Every row gives one point. Two turns around zero, p and q, are shown by what they do to some points. Where does a point land after both, in the order given? Backwards means that the second turn is done in reverse. Each puzzle has new turns, and all numbers are rounded.

Turn p:
[ 32 -17] -> [36  3]
[-30  50] -> [-52  25]
[-30 -25] -> [-11 -37]
[27 -8] -> [27  8]
Turn q:
[ 7 22] -> [12 19]
[-44 -25] -> [-49 -13]
[ 17 -39] -> [  6 -42]
[20 42] -> [30 35]
Where do these land?
q, then p backwards: [24 29] -> [38  2]
q, then p: [-18 -64] -> [  3 -66]
p, then q: [-4 34] -> [-15  31]
q, then p: [-2  2] -> [-3  1]

Turn p:
[23 33 15] -> [27 33 -3]
[ 49 -24 -20] -> [ 28 -26 -44]
[-14  23  -8] -> [-16  23   1]
[-58 -31  13] -> [-39 -29  46]
Turn q:
[35 36 -2] -> [ 27  38 -19]
[33  5 -3] -> [ 28   7 -17]
[-14 -46 -17] -> [-15 -48  -7]
[-30 -22 -33] -> [-39 -27 -16]
[-25  27  56] -> [-2 30 60]
Where do these land?
p, then q backwards: [-25  -2  12] -> [-22  -1  16]
p, then q: [ 28 -27 -76] -> [-49 -39 -58]
p, then q backwards: [-1 36 45] -> [10 33 46]
p, then q backwards: [-26   6   1] -> [-25   8   6]
q, then p: [ 24 -13  19] -> [ 30 -10 -11]

Turn p:
[-42   7 -11  25 -29  28] -> [-58  17   2   4 -12  20]
[  7  20 -26  -9 -20  56] -> [-12  12 -19 -29 -38  42]
[  9 -49  16  12  37 -20] -> [ 15 -51   9  21  35  -9]
[ 19  25  -1  22 -53  35] -> [-11  26  18   7 -58  32]
[  1  12  15 -45 -39   6] -> [ -1  14  16 -42 -34 -24]
[ -5   4  36  -6  55 -40] -> [ 32   1  16   2  65 -23]
[ 11 -19 -28   1  49 -65] -> [ 34 -18 -41  36  43 -40]
Turn q:
[-22 -21  44   9  16 -15] -> [-14 -22  39  13  27 -18]
[-15 -31   0 -23 -10  -5] -> [ -4 -36  -1 -15  -8 -17]
[-60  24 -29 -36  -2 -16] -> [-66   3 -15 -23 -33 -21]
[ 43 -17  11   6  34 -14] -> [ 34  10   3 -12  47  -8]
[ 11  32  40 -49  52   2] -> [-14  30  49 -60  26  10]
[  6 -23  51  44 -15 -29] -> [ 25 -13  40  51  19 -29]
[ 41  37 -40 -18 -21  11] -> [ 28  40 -32 -23 -36  18]
[ 23 -30 -25  28 -26  47] -> [ 36 -30 -34  24  -9  41]
[-27  27 -52  39 -29  19] -> [-25  15 -49  44 -35  23]
Where do these land?
p, then q: [-36  36  29  27  21  58] -> [-44   0  35 -23   3  65]
p, then q backwards: [-28  24  44 -24 -34   4] -> [ -8  39  34 -40  13 -24]
p, then q: [  6 -56  15 -45  40  -1] -> [ 23 -43 -10 -44  40 -31]
p, then q: [ 28  35  -2  34 -21   5] -> [ 16  25  11  32 -25  32]
p, then q: [ 12 -35 -42  -2 -33 -17] -> [  9 -22 -35  33 -22 -34]
q, then p: [ 18  35 -31 -16 -17 -30] -> [ 10  46 -19   1 -28 -23]
q, then p backwards: [  0 -40 -13  26  44 -19] -> [-28 -17 -10   1  52 -30]
